Every row gives one point. The points of each table are mixes of a few directions, plus a little noise. Count the directions of each table, and those that both share. Where both have some left over, give the other angles between the two spaces (their principal angles), to ten degrees, smallest first.

First (4 x 2):
[[-19  41]
 [ -4   8]
 [ 28 -61]
 [ -5  11]]
Second (7 x 2):
[[-13   1]
 [ -8   1]
 [-19   1]
 [ 97  -8]
 [-10   1]
 [-38   3]
 [ -7   1]]
Directions: first 1, second 1, shared 0; angles 60

First (7 x 4):
[[ 20   7 -21  -4]
 [-11 -16  14 -25]
 [-27 -70  -5   4]
 [ 18  -6 -21 -18]
 [ 19   6 -14 -23]
 [  8  19   5 -16]
 [-27  60  43  82]]
Second (5 x 4):
[[  2   7 -15  52]
 [ 24 -38 -34 -57]
 [ -4  -1  18 -39]
 [ -3  13  -6  57]
 [-18  19  38 -12]]
Directions: first 3, second 2, shared 2

First (10 x 8):
[[  5 -14   3   4   1  10  -9  -4]
 [  1 -29  -4  -1  -1  18 -13  15]
 [  5   8   6   5   2  -4   0 -17]
 [  3 -12   1   2   0   8  -7   1]
 [  4 -13   2   2   1   9  -8  -1]
 [  1 121  22   9   5 -73  51 -79]
 [  1 -34  -5  -1  -1  21 -16  18]
 [-17   6 -15 -14  -4  -8  13  35]
 [ -8  -6  -9  -7  -2   1   3  22]
 [  4 -27  -1   1   0  18 -14   9]]
Second (9 x 8):
[[-18  20  51 -19 -12 -32 -31 -10]
 [  3  -6 -11   6   1  29  16  15]
 [ 21 -29 -49  10  25   1  17 -17]
 [ -7  29   4  11 -21   5   5  21]
 [-14  25  39 -14  -9 -23 -14  -9]
 [  5  -9 -32  24 -18  28   2  39]
 [-10 -17  53 -37  21   7  -8 -22]
 [ 20   3 -59  26   9   3  33  -4]
 [  1 -15   4  -7   5 -19 -20 -13]]
Directions: first 2, second 4, shared 1; angles 60

First (10 x 11):
[[-25  41  -3  -5  16  20 -13  10  -9  -7  -5]
 [ 44 -63  13  -2  -4 -27  14 -25  23  -5  22]
 [ 16 -27   1   5 -15 -14  10  -5   5   7   1]
 [-25  47   1 -11  31  25 -19   7  -6 -17   3]
 [ 19 -45  -9  19 -49 -28  24   1  -2  30 -16]
 [ 50 -91  -2  21 -58 -49  36 -14  12  31  -4]
 [-20  42   5 -13  36  24 -19   3  -2 -21   8]
 [-61  88 -17   1  10  39 -21  33 -31   3 -28]
 [  9  19  29 -36  83  23 -30 -26  26 -58  49]
 [ -6 -10 -18  22 -50 -14  18  16 -16  35 -30]]
Second (11 x 11):
[[-28  75   6 -13   8  52 -22  49 -60  18   7]
 [-28  13 -17  10   7  -9  -1 -14  25 -15 -27]
 [-21  13 -11   6   5  -3  -2  -7  14  -9 -18]
 [ 79 -86  31 -10 -20 -22  20  -9  -5  17  49]
 [-43  80  -5  -7  11  45 -22  39 -43   9  -8]
 [ 64 -84  20  -3 -16 -32  21 -22  16   6  32]
 [ 29 -46   6   2  -7 -22  12 -18  18  -2  10]
 [-17  37   0  -5   5  23 -10  21 -24   6  -1]
 [-36  32 -17   7   9   3  -7  -4  12 -12 -27]
 [ 57 -64  21  -6 -14 -19  15  -9   1  10  34]
 [-55  29 -33  18  13 -15  -4 -25  44 -27 -51]]
Directions: first 2, second 2, shared 1; angles 90
